Each row of a before or after table is a point. The points were changed in one or more steps. Then noise was added and the rows were shuffled. The steps act on how far a point lies along the listed directions, d1 being the first. Write out the steps. A step turns or swaps two directions, mirrors them in a line or flattens them onto one, adds a multiple of one to another, or multiplies one. Angles are multiples of 10 degrees, from the lower direction toward the higher: turns from -170 to 170, lines from 10 to 170 but not 90. Use the fewest steps. Two steps may share a direction if one is a turn and the other turns, adds or multiplies; they go together, in the order done. Otherwise the lowest direction goes first.

Directions:
(1): [  2 -46   3]
(2): [43  3 14]
Before (9 x 3):
[[-47 -12 -20]
 [ -8 -16  -6]
 [ 12  -6  13]
 [  6   4  18]
 [-63  30  -7]
 [-31  -2  -3]
 [-48 -47 -20]
 [ 47 -31  14]
 [  8  30   0]]
After (9 x 3):
[[-10 -14   7]
 [-27  14 -10]
 [ 19  19  10]
 [ 15  66  18]
 [ 16  -4   3]
 [-18  -7  12]
 [ 71   8  14]
 [ 41  29   7]
 [ -9 -55  -4]]
Steps: mirror d1 and d2 in the line at 20 degrees

Directions:
(1): [  3  45 -39   0  18  16]
(2): [ 26   5   2 -54   6 -23]
(3): [-10  -6 -37   9 -25 -45]
Before (8 x 6):
[[ -2  -4 -21   8 -22 -19]
 [-15 -42  45  25 -13   1]
 [ -4 -44 -29  12 -43 -66]
 [-17 -15  20  22  20  12]
 [-19 -16 -52  26 -28 -22]
 [ 35  33  51 -23  20  47]
 [ 21  14 -12 -71   1 -24]
 [-28 -19  10  50 -33  14]]
After (8 x 6):
[[-28 -12  11  55  -5  21]
 [ -8 -31  -7  29 -23 -15]
 [ -5   3 -41  14  -4   4]
 [-25  23 -21  45 -18  33]
 [-17   2  -1  22  20  11]
 [ 15 -29  30 -53 -20 -29]
 [ 25  14  37 -15  -4  10]
 [  4  -3 -12   4 -10  -4]]
Steps: turn d1 and d2 by 50 degrees; multiply d3 by 0.4

Directions:
(1): [  2 -41 -11 -37 -38  23   6 -20  -9  -7 -45]
(2): [  2 -23 -38 -14   6 -48 -38  -9 -10  39   8]
Before (14 x 11):
[[ -4  14 -27  10  17 -35 -21  -1   2  -6  22]
 [ -8  71  41  56  49  14  21  38  28 -23  55]
 [  2 -49   0 -43 -61  50  22 -25  -1 -23 -61]
 [ 18  -6 -37  -6  25 -62 -32  -2  -9  45  43]
 [ -7   5  26  18  -2  32  26   7  14 -23  -3]
 [ 14   0 -29  14  49 -51 -51   9   5  36  27]
 [  0  42  13  55  39 -28 -18  20 -12   9  62]
 [  7   0  19   1  -7   8  17 -11  13  -5   0]
 [  8 -15 -18   1 -12 -12 -17  -2  -7  14  -4]
 [  8 -22 -27 -30 -13 -20 -28 -11  -1  29 -13]
 [  4 -42 -27 -33 -20 -36 -47 -14   0  29 -19]
 [ -1   9   2  18  16 -18  20  -5  14  -9  12]
 [-14  10 -43  -1  19 -29 -36  -6  14  30  17]
 [  7  38  30  35  43  -5   4  17  20  -2  40]]
After (14 x 11):
[[ 20 -55 -26 -55 -40  12   6 -26 -16   4 -35]
 [  0 -12 -17   1   8 -31   5 -14   7   6   2]
 [  7   8  13  10   7 -12   6  -7  13   7  16]
 [-13 -22 -35 -34 -24  21 -11 -23  10   3 -35]
 [  1 -18  28 -23 -41  46  12  -6  14 -35 -45]
 [ 18 -61 -31 -42 -18   9 -26 -21  -5   8 -52]
 [  7 -11   1   3 -22  20   5   0  -2  -9 -17]
 [  6  -4  12 -22 -28  39  16  -5   8 -16 -32]
 [ -8  12   3  30  26 -21  -7  12  11  11  31]
 [ -5  54  56  42   9  46  45  23  25 -45  21]
 [  6 -44 -44 -15 -13 -44 -49 -20 -36  40   2]
 [ -1 -21 -35 -21 -17 -12 -14 -17  -5 -13 -17]
 [  0 -11 -53  -2  34 -76 -59   2  -2  62  39]
 [ 12 -24 -27 -12  20 -47 -39 -12   0  43  14]]
Steps: turn d1 and d2 by -100 degrees

Directions:
(1): [ 18 -31   4 -37   6  -9 -34  52 -14 -29  13  29 -12  30]
(2): [-29  21  12 -57  21  44  24   7  -8 -23 -22  10  10 -30]
(3): [-34 -22  56 -12  16 -33 -27 -27 -10 -13  18 -35  -3 -14]
Before (9 x 14):
[[  4  39 -54  24 -25  31  47  13   2   6 -20  48  -2   2]
 [ 17 -44   1   6 -18 -36 -45  25  22  -3   9  -3  -5  32]
 [ 27 -29 -11  23 -19  -7 -27  16   2  -1   5   4 -14   7]
 [-44 -26  57 -47  12   5 -25  12 -17 -46  15   1  -8 -17]
 [-45  19   8  41   2 -21  27 -78  17  11 -14 -38  21 -37]
 [ 46  -6 -48   6 -24  22   2  44  11  12  -3  55  -8  14]
 [ 28  17 -32  32  -1  -4  42 -29  26  38  -8  22   5  -5]
 [-53 -17  57 -59  11 -12  -8 -23 -29 -36   8 -26   0 -37]
 [ -8 -22  24 -56  30 -10 -42  34  -3 -40  -9  17 -16   2]]
After (9 x 14):
[[ 26  -9 -23  11 -14  21 -11  24   5  -2  -5  16 -10   0]
 [-18   9 -14  56  -6 -29  15 -56  20  13  -9 -24  16 -11]
 [-25 -46  52   5  -5 -39 -43 -11  -7 -25  37 -19 -15   6]
 [ 17  25 -17  -9  10  24  51 -20  23  21 -18  33  12 -18]
 [-21 -45  43   7 -11 -66 -39 -32 -23  -8  42 -41  -7  -3]
 [ 30 -26 -31  11 -25  -5 -16  32  33  11  -8  17   3  31]
 [  0 -31  26 -14  21 -36 -55  15   8 -24   2   3 -16   6]
 [-41  34 -12 -30   1  51  48   3 -11 -21 -23  37   4 -30]
 [  6   4 -16 -44  -5  47  11  36   5  -6 -16  54   5 -19]]
Steps: multiply d1 by 0.7; turn d2 and d3 by 60 degrees

Directions:
(1): [-24 -13  55  19  -3  -9  -3  -1 -62   4  23   6  -7 -40   3  -5 -22  -3
  25  -5 -40  52  31 -13]
(2): [ 11  38  13 -28  -2 -19  -6 -20  25  -4 -41  17 -45 -19 -52   8 -41 -22
  -4 -12 -46 -28  11 -17]
(3): [ -7  26 -31 -15  45  -4 -49 -52  -6 -15  -3  12  22 -40  20 -11 -13  23
  13 -27  18  19 -39 -28]
(4): [ 42 -45  -4 -72   2 -26   8   5   0  37  18   1  28  23   4  14 -43   3
  -2 -15 -19  28 -19  11]
(5): [-13  30 -33  -9  -7 -61  51 -15 -23 -24  41 -15 -17   3  37  -4 -32   3
 -19  24  13 -20  19 -19]
Before (14 x 24):
[[-28  -1  17   0  21   5 -56 -29 -50   8   8  28   7 -59  -1  -6 -25  -5
   46 -34  -5  67 -25 -30]
 [  0  25  -7 -34  -2 -81  57 -29 -20 -11  27   5 -29  -5   0  14 -68 -10
   -7  13 -30  -9  23 -11]
 [  7   4 -62 -11 -15   1  40   4  48  -5  -6 -16  12  50   2  -4  11   2
  -37  34  19 -53  -8  27]
 [ -7  34 -53  22 -10  -8  33  -9  28 -21  -3 -16  -4   1   4  -6  18  -2
   -9  29  52 -45  21  -9]
 [-18   3  16   0   4  -5 -15 -14 -30   6   7  11 -15 -38   1 -11 -25  -4
   10 -11 -31  23   0 -24]
 [ 25  -2 -64 -63   2 -36   5  -4  41   8   5 -21  37  41  15  23 -34  21
  -28  -7  47 -31 -30  -2]
 [-10  -9  24   5  33  10  -7   1 -40   1  32  -7  30 -32  35 -10 -17  20
   34 -16 -11  43   3  -6]
 [ -2  12  11   5  41   4 -48 -48  -6   3   5  15  15 -32   8  -1   0  15
    2 -35  12  18 -15 -22]
 [ 32  22  -7 -63  -2 -68  31 -11  18 -21 -17  -4 -43   0 -15   5 -65 -15
  -11   1 -30 -46  21 -30]
 [  9  30  -7 -67  -8 -48  41 -13  15 -11  -6   5 -47  -1 -11  17 -57 -18
  -16 -10 -40 -37   3 -10]
 [-31  25   8  34  19   5 -15 -38 -19 -21   4  20 -10 -43  11 -10   4  16
   11   7  -3  15   1 -13]
 [  6   5 -38  -7  -2   7  48  23  37   7   3 -18   7  48  -2   1  14  13
  -22  14  17 -37  13  11]
 [ -5  23  -2  -3  23   0 -39 -34  -9 -25  23   6   4 -35  11  -2 -40   3
   16 -23 -15  22   6 -33]
 [-11   8  36   8   7  10 -36 -14 -24  12  -6  10 -16 -34 -19 -20  -8 -12
    6  -5 -20  36  27 -17]]
After (14 x 24):
[[-28 -17  33  26   1  14 -21   6 -41  15  14   8   1 -36  11 -13   3   1
   16 -13 -23  41  -1 -15]
 [-27 -32  67  25  -6  39 -52  11 -48  28  -8  31  -4 -46 -32   1   0 -23
   48 -29 -30  74  -2  -5]
 [-10 -13  28  23  17  44 -56  -6 -10  -9  15   8  21 -27   3  -1  -6   5
   29 -26 -11  45   1 -12]
 [  2 -38  25 -11  21   9 -23 -17 -24  23  15  20  24 -19   7   1  -7  19
   18  -9 -17  58 -14  12]
 [ 33  -8 -76 -44  12 -17  10 -21  36   6   6 -10  39  14  16   5 -12  12
   -5   2  49 -14 -21  -3]
 [-11 -24  47  16  -7  18 -20   8 -45  25  23   1   4 -17   2 -19   7  -6
   11   8 -11  57  36   2]
 [  9  33 -62 -26  14 -15  40  -4  46  -6  -5 -14  -1  38  -1  -3  -8  18
  -28   7  22 -52  -2  -7]
 [  8 -21  45  13  24  36 -50 -11   2  30  -6  15  16 -12 -17   5  15   2
    5 -34  -7  23  -5   6]
 [ -4   6  62   1  24  12 -15  -1 -24   6  -4   8  -2 -49 -16  -3 -33  -5
   37 -25 -58  34  21 -11]
 [ 11  31 -92 -30   3 -13  28 -21  62 -15 -16 -13  12  39   6  -5  -3   7
  -36  23  31 -65 -29  10]
 [-50  43 -20  46  39 -26  -2 -52 -40 -40  28   6   6 -47  41 -16   2  23
   17   8  31  13  -7 -25]
 [-33  23 -32  49  27  -1  -9 -14 -17 -56   8 -20  13 -22  59 -28  42  26
    9  13  66 -22  -7 -29]
 [ -6  63 -64  -3  11  10 -38 -23  76 -28 -54  -9   0   7 -19  13  12  11
  -24  -8  53 -77 -28 -18]
 [-53  37 -31  41  20  15   4 -16 -17 -49  22 -11   0 -22  60 -12  45  20
    3   3  50 -15 -15  -9]]
Steps: multiply d1 by 1.3; turn d2 and d4 by -150 degrees; turn d3 and d5 by -60 degrees

Directions:
(1): [-24  12 -40  -1 -21 -29  13  10  22 -25 -11  -4 -11 -10  50 -11 -15 -27
 -25  17   4  15 -42 -15  17  -3  17  32  17 -52  14   0  15  -2   6   1
 -33 -10 -77  30 -48  36  35 -20   1 -36  13  41]
(2): [ 25  16 -27  26 -28 -20  -9 -30 -21  33  22 -28   5  29   2  -6 -14  10
  -7 -37  -9  33  61  -8 -32 -23   9 -28 -15 -24 -31  10  51 -12   5   8
 -49  52  14   4 -30  -9   0  23  -5  27  18  62]
Before (11 x 48):
[[   2  -47   73  -10   56   61  -24   17    7  -10   -6   41   20  -18
   -63    7   40   20   24   22    1  -56  -11   32    4   34  -34  -23
   -19   84   30  -15 -100   14  -10    1   98  -55   81  -46   87  -31
   -30    3   17   10  -18 -118]
 [  17   23    1   36   -7  -28   12   -2    3   11    9  -15    3   16
    21   -6   -7    7    4  -16   12   11   22   -1  -12  -20   -1  -15
    -1  -22  -16   -1   19  -10   -8   -1  -26   24   14   -6  -18   -9
    22    1    7   14   12   32]
 [  -2  -35   47  -19   46   24   -5   12    6  -19   -6   55   -4  -20
   -21    2   18   15   22   50   -5  -51  -37    0   31   11  -21    5
     0   63   27    0  -72   14   -8    4   74  -63   33  -31   60  -22
   -10   -1   15  -13  -36 -106]
 [   3    9  -41   37  -13  -31   -9    0  -28   11   12  -15   10   12
     9  -13  -29   -3  -16  -11  -11   29   30   -3  -21  -36   15  -19
    -1  -28  -28    4   30  -20   13   -3  -38   41   -8   14  -42   -7
    25   11   14   19   26   39]
 [ -21   -2  -31    0  -14  -30    2   -1   18  -46   -3    8    7  -21
    52  -13  -19  -11  -15    9   12   17  -21  -12   32    0   28    8
     1  -54   12   31   25   -4   10  -19  -36    9  -57   13  -23   49
    11  -14   -9  -27   11   36]
 [ -26   -7  -13   -8    7  -39   23   20   41  -33  -25  -10   -7  -34
    53   -7   -8  -20  -11   39    5   -4  -69   -9   44   13    3   26
    16  -30   21  -11  -14   10    6    0    0  -54  -69   31  -31   23
    25  -33    3  -41    1   20]
 [ -19   11   -2   11   -1    5    3   28    2  -33   13   15   -2  -14
    19   -4   -2   -1   -3   26    3    2   -4    6    5    6    4   17
     3  -14    7   -1    8    0  -10   11  -18   -2  -24   10   -3   28
     9  -18    5  -22    2    2]
 [  15    0   -1    0   -9   11   10   -6    6  -13    0   -4   -6    5
    -7   12  -15    1    3   -2    6    0   15   10   -5  -13    1  -12
   -12    7  -10   -1   28  -20   -2    1    5   19  -13   -8   -3   -2
     8    2    4   10   -1    4]
 [   5   -9   24  -15    3   -1   13    4   10   -1   -4    2   -9  -14
   -18   14    2   23    9   11   11   -2  -20  -10    9    2  -16    2
    11   31    9   -3  -19   12  -10   -1   31  -23   14    5   29  -10
    -2  -10    8   -1  -17  -21]
 [ -14   15   -9   -3   -2   -9   11   10    0   -3  -16   14    7    1
    29   -3   -6   -8   -5    4  -10    4  -30    3   14    4    2   13
    10  -32   -7    3  -15    4   -4   -2  -12   -4  -24    1  -11   11
    12   -7  -13  -20   19    3]
 [   9  -26   80  -21   58   50  -33  -14   -4   12    3   11    9   -3
   -64   26   28   44   39   -7    2  -47   21   19  -28   13  -19  -33
   -19   73  -14   11  -47   15   -4    1   89  -15   98  -45  105  -53
   -47   25   -7   41  -36  -93]]
After (11 x 48):
[[  -3  -34   51  -20   51   24   -8   14    3  -18   -8   48   -2  -20
   -21    0   15   13   32   51   -7  -51  -30    2   31    7  -24    8
    -7   55   26    3  -72   11   -9    5   74  -65   32  -31   62  -29
    -8   -3   20  -12  -37 -109]
 [   6    7   11   11    1   17  -11   18  -24   -4   32    8    4    4
    -8   -2   -4   15    8    5   -7    8   42   10  -12   -1    0  -18
   -11    9  -10    5   14   -4  -12   15  -11   19   24   -8   19    8
    -8    0    5    9   -3    0]
 [   7   17   -7   30   -6  -31   12    4   13    3    4   -8    5    7
    35   -6  -12   -2    0   -8   13   12    2    0    0  -18    7    5
     9  -29  -13    3    9   -7  -14   -3  -27   12   -7    0  -28    3
    33  -12    6    2   14   37]
 [ -53  -20   39  -50   45   23   -2   35   51  -64  -40   30  -14  -49
    31   14   19  -10   -1   58   20  -53 -114    3   36   29    1   52
    27    9   38    3  -75   21   -2   -4   81  -83  -48    1   56   20
    14  -33   -6  -48  -36  -86]
 [   8    5   -8   -4   -8    7   12    1    9  -19   -2    0  -12    1
     0    6  -19   -7    1   -3    6   -7    1   10    1   -1   -1   -2
    -8   -2    2   -8   29  -20    8    0    2   15  -30    2   -8   15
    13    4    7   -5   -1    1]
 [  38  -13   26   18   15  -10   -5  -28  -17   43   16  -38   15   15
   -29   12   -1   32   26  -25  -15   -2   64   11  -16   -3  -16  -61
   -30   35  -38   -6   14    4    2    4    9   18   76  -13   31  -53
   -33   29    2   47   -4   11]
 [  27   -8   -6   18   -7  -10  -16  -26  -18    7   25   -9   20   12
    -1   -2  -15   22    7  -34    4   21   65   -4   -8  -16   20  -48
   -31   -6  -23   33   41   -5    4  -14  -28   56   40  -19   12    2
   -31   22  -16   25   10   28]
 [ -34  -47   48  -26   54   47   -7   40   39  -51  -27   50    7  -41
   -21    1   37   -9    7   57    4  -60  -79   28   34   39  -22   24
     3   55   57  -18 -115   21   -9   -7   95  -96   11  -23   65    2
     1  -25   23  -37  -14 -112]
 [   0   -6   26  -14    5    3   15    9   13   -4   -2    3   -7  -14
   -12   11    4   23    5    8    7   -7  -21  -17   11   -2  -15    3
    13   24   12   -2  -24    6  -16    0   28  -27   13    4   27  -16
     0  -13   10   -6  -19  -21]
 [  -1    8  -47   33  -19  -33   -3   10  -22    3    4  -14    5    4
    17  -17  -34  -10  -17   -3   -8   28   10   -4  -12  -32   20   -6
     7  -35  -16    2   25  -25   17    2  -32   34  -25   15  -50    3
    33    7   12   -2   26   38]
 [  14   18    7    9    4    3    0   -5  -21   23    1    6   15   14
     3   -4   -3   13    6  -16  -13    5   17   11    0   -8   -8  -17
    -8   -9  -25    5   -7    5   -8   -2  -12   22   26  -13    6  -17
    -8   10  -14    8   15    1]]
Steps: mirror d1 and d2 in the line at 60 degrees

Directions:
(1): [-14   7 -11  56  -8  17  38 -18  -4 -19  -9 -51 -30  16 -14 -27 -29 -21
  -6 -15 -19 -27  42  39  37  15 -25  -2  -4  23   1  13 -15 -24 -28 -51
   3  21  21 -10  31 -24   2  11  53  37 -45  52   6  16  35  23  -1 -32
  54  -3  22  -5   5  32  19 -21  33   0]
(2): [-33  55 -41 -12  -1   5  21 -30   9   9 -27 -10   6 -21  46 -15 -28  -4
  28  36 -32  29 -22  30  21  17  54  -3 -10 -15  34  23   3  -9 -18   6
  51  -2  -7  42  -8   7  64 -26  36  12  12 -14  31 -30 -29  -5 -11 -45
 -38  40 -15 -19  13 -19 -19  -9  25 -13]
(3): [-15  40 -10  -5 -19  45  23 -29 -30 -13   4  -8 -16  12  -1 -74 -13  57
 -33  -3 -41  35 -12  -6 -16  19 -14  -6 -36 -11   4  38   7   8  20  28
  17  10  61  -9  18  38 -23  14 -66 -18   0  24 -31  -7  10  30  -4  39
   0  12  28   5  -2   5 -36   5 -19 -38]
(4): [  8  50  23  12 -32 -19  -3  -6  42 -37  23  17 -25 -23 -35   1   2   7
  -8 -50 -22 -52  15  35 -10 -44  40 -43 -32   8  -7  -6  -1 -16  70 -23
  50  12   7   5  26  -8   2   3   3  -5  31  -1  -7 -18 -24 -27 -34   3
  23   0 -21  15  29 -21   4  56 -15  32]
Before (10 x 64):
[[ 18  -6   1 -23  18 -29 -18  17  12  14  -8  12   9 -19  20  29   9   4
   14  34  -4   0 -14 -28  -1   5   7   6   5 -15  26  -5  12   5  -8  11
  -14 -29 -19  11 -22  -2  15 -13  19  -2  16 -32  14  -3  -8  -5   5  -2
  -24  13 -10 -14   6 -21  -8  -7  14  -2]
 [ -7  32 -16   0  -9  29  -2  -6 -23  -1  -3 -14   3  11  -8 -27  -1  36
  -14  16  -7  18 -19  -5 -16  13 -12  -5  -3   7  15  15  15   1   2   9
    9  15  19 -10   5  19 -21  -5 -42 -13  -6   7 -23  -6  10  31 -19  24
   -7  17  15  18   3 -13 -32 -12  -2 -38]
 [ -2 -12   3  -8  -9  27  11   1 -12  11 -19 -21  -4  11   8 -23   4  14
  -14   0  -5  24   5 -11   9  27 -14  17   3  -3  -1   6   5   2 -20  14
  -19  -7  15 -19  -4  12   8  20   2  -7 -36  19  -5   0  25  19  11   8
    6   5  26  -6  -8   1   7 -20  13 -12]
 [-30  58 -23 -15   6 -35  14  -9  30  12 -26  11   9 -35  43  32 -14 -28
   56  29 -16   8 -15  21   8 -13  98  -6 -11  -4  43   3   5 -23  -7 -12
   64  -7 -50  62 -34  16  83 -37  63  15  50 -42  46 -43 -48 -49 -35 -63
  -41  39 -44 -19  10 -41  -7  17  29  14]
 [  8  20  -5 -16  -4 -30 -24   0  27   3  20   9   6 -29  11  23  18  13
   23 -10   0  -5 -17 -11 -20 -25  51 -18  -4   0   5 -15  10  -4  30  -5
   29 -20 -19  12 -22  17  29 -12   4  -2  33 -34   8 -10 -25 -29   0 -15
  -35  16 -27  -7  11 -35 -12  24 -10  17]
 [ -2  46 -13 -64   0  23 -22  -6  -5  11 -22  31  24   0  15 -29  -3  43
   -2  22  -4  37 -47 -40 -26   5  40  -1 -11 -33   6  15  20  28  19  49
   25 -13  13  15 -11  53  10  -4 -58 -37  24 -37 -29 -29 -25 -13   2  27
  -46   7  -5   0  -1 -33 -41  18 -33 -23]
 [  4  44  -3 -54 -13   2 -12 -22  13   1  21  52  17 -33  24 -17  11  28
   14   9 -17  35 -50 -17 -37  -6  64 -10 -26 -37  20  13  21  -2  53  38
   47 -16   9  21 -22  43  18 -20 -66 -54  72 -57  -3 -42 -47 -33 -17  38
  -48  24 -31 -20  11 -35 -48  31 -37  -3]
 [-34  10 -61 -16 -22  50  35 -21 -43  31 -25 -30   4  17  46 -60 -30  35
  -27  51 -50  92 -36   0   7  62 -21  38   5 -27  34  38  -9   5 -56  29
   -8   8  49  39   5  49  19 -12 -39  -4 -24  19  -2 -15   9  38   3  -9
  -24  24  22 -20 -27  15 -45 -54  -1 -61]
 [ -4  24  -5  24 -13  10  11   7   8 -11  -2   4   7  18   6  -5   3   3
  -30 -12  17 -15  -1   2  -4  16 -28  -2 -16  16  -7   0  -1  -3  15  11
   -4   5   4  -4   3  -1 -11   5 -17  -7  18  11 -10   6   8   6  -4  10
   26  -3   5  12   2  12 -10   1 -13   5]
 [ 44 -43  37 -74   9 -30 -66  33 -13  32  21  78  53 -15 -17  63  42  32
   -7   4  35  14 -48 -79 -64 -18  -2  15  22 -25 -12 -39  21  36  41  61
  -37 -29 -29  -3 -33  29 -39   5 -90 -48  46 -57 -21 -13 -22 -47  23  63
  -45 -19 -26   6 -20 -10 -11  35 -59   7]]
After (10 x 64):
[[ -13   44  -16   13  -13    7   13    0   14   -7   -9    9   12    7
    21   -5   -3    3  -19   -1    8   -5  -12    9   -1   17   -4   -5
   -19    9    4    5    1   -4   15   17   15    3   -3   11   -3    3
    11   -6   -9   -8   29   -1    0   -7   -8    0   -9   -1    8    9
    -5    7    8    1  -18    3   -9    4]
 [  17  -42    0  -44  -23   22  -21   26  -34   26   19   27   14   19
    -4  -16   25   54  -53    8   -4   64  -41  -51  -47   15  -46   30
     9  -25   -5   -1   -1   27    7   55  -52   -4   37    4   -5   55
   -50    8 -115  -46    9   -9  -42    0    5   15    6   64  -19  -17
    12    9  -37    3  -36  -10  -57  -35]
 [  36  -77   59   41   12  -37  -14   51    1  -11   26    1  -16   25
   -63   56   33  -35   -8  -52   52  -64   55  -31  -16  -35  -45    9
    18   44  -32  -42  -12  -14    2  -51  -62    5  -28  -39   -5  -14
   -61   25   16   11   -9   18  -17   38   41  -20   -2   17   71  -54
     4   18  -22   24   48   15   -5   40]
 [  -2    2    3  -26  -11   25    4   -1   -9   13  -17   -5    1    2
    15  -25    8   27  -14    4   -9   34   -9  -16   -2   23    3   13
    -4  -12    2    8   11    8   -4   30   -8  -11   15  -10  -10   23
    12   16  -18  -19  -18    3   -8  -10   10   12    6   17  -12   12
    18   -5   -6  -12   -5   -9    2  -15]
 [   4   28   -4  -17   -8    8  -23    8   -8    3    5   10   13   -1
   -11    1   14   32   -7   11    7   10  -28  -13  -28   -6    6  -11
     0    3   11    0   19    6   23   18   12    7   -2   -5   -6   18
   -19  -11  -48  -24   16  -18  -21  -13   -9   11  -26   30  -21   14
    -3   22    7  -30  -30    5  -14  -23]
 [  31  -10   25  -55   11  -20  -58   35   21   12   -4   51   31   -3
   -17   42   27    3    8   -5   46  -14  -27  -51  -31  -30   28   -2
    17  -16  -18  -30   14   26   29   25  -11  -20  -33   -1  -20   19
    -9   -1  -32  -34   27  -53  -24  -11  -24  -40    6   26  -25  -26
   -24   10   -3  -32   -3   32  -38   21]
 [  25  -26   14   14    3  -38  -28   19   26   -1   28   -6   -2  -12
   -17   45   26  -13   17  -31   25  -38   15  -14  -11  -31   11  -11
    15   21  -14  -35   -1  -10   14  -37   -9  -15  -27  -13  -13   -8
     1    1   27   14    5  -13    4   18    5  -23   11  -17    7  -11
   -18   -1    3  -10   19   14   -2   34]
 [  47  -37   44  -27    2  -47  -48   29   39   -1   43   62   18  -26
   -23   65   45  -26   19  -29   46  -35  -10  -28  -36  -43   28   -7
    13   -8  -15  -44    9   -8   53   -5  -10  -20  -40   -9  -26   -6
   -17  -10  -25  -42   58  -60   -1   -8  -29  -56   -7   35   -3  -24
   -44   -7    5  -20    7   37  -38   50]
 [  28  -34   12   -5   21  -30  -19   27    7   10   -2    2    2   -6
     1   35   14   -7    6   21    8  -18    5  -30    4    4  -22   11
    14   -2   13  -14    6    2  -16   -6  -39  -25  -18   -7  -15  -14
    -5   -2   26    6   -3  -16    8   15   14    2   13    2    4   -4
     0   -9    1   -4    8  -14   16    5]
 [  13  -15   -7  -55   22  -59  -44   18   24   46  -19   49   61  -42
    31  103    7  -39   56   42   29    1  -39  -21   -5   -9   60   17
    44  -21   23  -44   11    6  -15   16    6  -30  -86   49  -44  -12
    59  -33   41    2   37  -71   48  -32  -47  -70   14  -44  -61   13
   -58  -24   -1  -19   12    7    5   27]]
Steps: turn d3 and d4 by 20 degrees; turn d1 and d3 by 50 degrees; multiply d2 by -1
